Every row gives one point. Each copy is the shape, with its points in the same order, turned, moved and blurred by noise. Some copies are also mirrored. Which?

Shape:
[[-.24, .22],
[.07, .21],
[-.17, .40],
[.07, -.27],
[-.26, -.59],
[-.14, .37]]
Copy 1:
[[-.01, -.25],
[.25, -.19],
[.09, -.48],
[.12, .26],
[-.35, .50],
[.06, -.41]]
Copy 1 is: mirrored
Copy 2:
[[-.38, .00],
[-.04, .13],
[-.29, .21],
[.18, -.34],
[-.03, -.80],
[-.25, .17]]
Copy 2 is: only turned

Shape:
[[-.03, -.05, -.16],
[-.52, -.49, .17],
[.04, -.13, .29],
[.28, .11, -.06],
[-.31, -.05, .67],
[-.02, .00, .40],
[.25, .09, -.44],
[-.15, .08, .42],
[.01, .21, -.38]]
Copy 1:
[[-.24, -.03, .01],
[-.50, -.71, .34],
[.05, -.29, .25],
[.10, .08, .09],
[.03, -.45, .79],
[.09, -.26, .44],
[-.10, .22, -.26],
[.00, -.20, .56],
[-.27, .20, .01]]
Copy 1 is: only turned
Copy 2:
[[-.02, -.07, -.30],
[-.73, -.25, -.10],
[-.30, .26, -.05],
[.16, .25, -.25],
[-.48, .18, .35],
[-.24, .26, .09],
[.33, .02, -.51],
[-.23, .15, .27],
[.32, -.15, -.27]]
Copy 2 is: mirrored

Shape:
[[-.34, -.27, .37, .00],
[-.47, .58, .06, .04],
[-.28, -.09, -.38, .24],
[.20, .48, -.14, .01],
[-.08, .24, -.31, -.08],
[.05, -.41, .33, .02],
[-.20, -.18, .09, -.53]]
Copy 1:
[[-.53, .23, .14, .02],
[.12, .40, .49, -.44],
[-.02, -.28, .43, -.01],
[.40, .07, -.02, -.30],
[.10, -.11, .11, -.34],
[-.45, .07, -.17, .28],
[-.51, -.08, -.13, -.45]]
Copy 1 is: mirrored
Copy 2:
[[.21, -.54, -.29, .28],
[.45, .15, .02, .37],
[-.18, .14, -.49, .24],
[.00, .24, .26, -.13],
[.08, .27, -.11, -.07],
[-.14, -.65, -.19, .00],
[.36, -.32, -.34, -.32]]
Copy 2 is: mirrored
Copy 3:
[[-.13, -.34, .13, -.09],
[-.30, .56, -.04, -.39],
[.39, -.02, -.27, -.56],
[.32, .60, -.17, .06],
[.18, .32, -.34, -.29],
[.20, -.36, .15, .16],
[-.18, -.24, -.45, .10]]
Copy 3 is: mirrored
Copy 4:
[[-.28, -.42, .27, -.22],
[-.51, .39, .23, -.56],
[-.49, .03, -.27, .07],
[.05, .48, .00, -.20],
[-.20, .25, -.20, -.22],
[.01, -.44, .23, .03],
[-.07, -.39, -.16, -.57]]
Copy 4 is: only turned

Shape:
[[-.50, .37, .18, .37, -.11, .23],
[-.21, -.13, .17, .15, -.25, .25],
[.07, -.08, .35, .41, -.19, -.15],
[-.34, .01, -.57, .30, -.19, .51],
[.03, .17, .25, -.09, .20, -.36],
[.40, .27, -.41, -.55, -.10, -.09],
[-.26, -.22, -.24, .12, .17, -.12],
[-.21, -.05, .33, .64, -.21, .07],
[.28, -.26, .44, .29, .12, .04],
[-.50, .53, .27, -.35, .22, .23],
[.37, .09, -.25, -.14, .20, .41]]
Copy 1:
[[-.55, .18, -.37, -.11, -.03, .27],
[-.09, -.11, .03, -.22, -.15, .37],
[.01, -.21, -.29, -.56, -.32, .15],
[-.43, -.48, -.08, .42, -.04, .31],
[.12, .00, -.12, -.40, -.08, -.34],
[.37, -.06, .32, .43, -.47, -.45],
[-.21, -.44, .15, -.15, .20, -.15],
[-.30, -.21, -.37, -.53, -.15, .47],
[.43, -.26, -.20, -.56, -.07, .13],
[-.23, .70, -.09, .09, .26, -.12],
[.46, -.19, -.16, .44, -.01, -.11]]
Copy 1 is: mirrored
Copy 2:
[[-.47, .07, -.21, .58, -.07, .26],
[-.20, -.05, .04, .08, -.41, .19],
[.08, -.33, .19, .37, -.23, -.15],
[-.87, -.11, .04, -.11, .04, .37],
[.33, .20, -.04, .22, .18, -.16],
[.12, .37, .41, -.34, .52, .27],
[-.29, .09, -.14, -.11, .03, -.30],
[-.28, -.37, .04, .57, -.35, .01],
[.28, -.44, -.06, .14, -.18, .00],
[.00, .55, -.48, .26, .00, .47],
[.03, -.14, .03, -.44, .34, .47]]
Copy 2 is: mirrored
